Each row of a before or after table is a point. One or more steps were done to the points. Then noise was added and the rows were shuffled. The steps act on how far a point lies along the listed directions, d1 being the first. What was done? A step turns or swaps two directions, mirrors them in a line or flattens them onto one, adds a multiple of one to another, or multiplies one. Angles are multiples of 10 degrees, from the lower direction toward the higher: turns from -170 to 170, lines from 10 to 170 but not 90. Use the fewest steps. Two steps may share a direction if one is a turn and the other turns, adds or multiplies; they go together, in the order done. Otherwise the lowest direction goes first.

Directions:
(1): [-45 -23]
(2): [ 23 -45]
Before (10 x 2)
[[-44 -15]
 [-13  -8]
 [-89  29]
 [  7 -18]
 [-11  36]
 [  2 -54]
 [ 40   3]
 [-59 -25]
 [-30 -10]
 [-10  53]]
After (10 x 2)
[[ 33 -25]
 [-13 -24]
 [-21   8]
 [-41 -55]
 [ 48 -30]
 [  5 -91]
 [-26 -36]
 [-52  17]
 [-10 -13]
 [ 15  38]]
Steps: mirror d1 and d2 in the line at 10 degrees

Directions:
(1): [-31 -14 -21 -59]
(2): [-21 -43 -40  35]
(3): [ 59 -10 -34 -17]
Before (8 x 4)
[[-11 -34 -23  23]
 [ 33 -20 -15  28]
 [-20 -19   1 -12]
 [-43   7  28  14]
 [-15  -4   1  77]
 [ 17   1  20  91]
 [ 18   6 -10  17]
 [ 95  11 -34 -39]]
After (8 x 4)
[[ -3   3 -28 -70]
 [ 21  -1  15   2]
 [-26   6  -6 -13]
 [-98   2  27  47]
 [ 51 -10 -27 -12]
 [-34   0  18 -27]
 [  6  16  24 -33]
 [-19 -25 -37 -80]]
Steps: turn d1 and d2 by -160 degrees; multiply d3 by -1

Directions:
(1): [  3 -28  34 -34  13 -51 -54 -10  51]
(2): [  6  43  10  28 -47 -56 -35  23 -40]
(3): [ 17 -28 -75 -21 -38  21 -44  23   7]
(4): [-83 -21 -20  -6  28 -25   2  45 -17]
Before (8 x 9)
[[ -2  39  95  28  15 -74  15 -34  -5]
 [-44   0  45   9  53 -35  21  -8  11]
 [  5  -5  36  -8  32  13   5 -28  35]
 [ 45  14   4  33 -12  61  69 -16 -20]
 [ 30  20  50  20 -47 -72 -51  15 -22]
 [ 23  -8  67  -8  12 -26  16 -11  20]
 [ -6  14  45   6  10 -26  24 -20 -30]
 [ 35 -28   7   0  21  79  22 -22  24]]
After (8 x 9)
[[ 37 -42 -54 -37 -49 -16 -78  -3  43]
 [ 60 -10 -12  -8 -53 -12 -31  16   6]
 [ 31  27 -24  20 -42  10 -26   5 -17]
 [ 77  -8 -18  12 -21  89  49 -32   9]
 [-36 -19 -70  -1 -17 -24 -46  51 -12]
 [ 13 -41 -38 -29 -22   3 -26  -6  -2]
 [ 37 -51  50 -39  -1 -31 -61 -15  64]
 [ 63  37   7  44 -37  59  18 -10 -37]]
Steps: mirror d1 and d2 in the line at 30 degrees; multiply d3 by -1; multiply d4 by 1.6
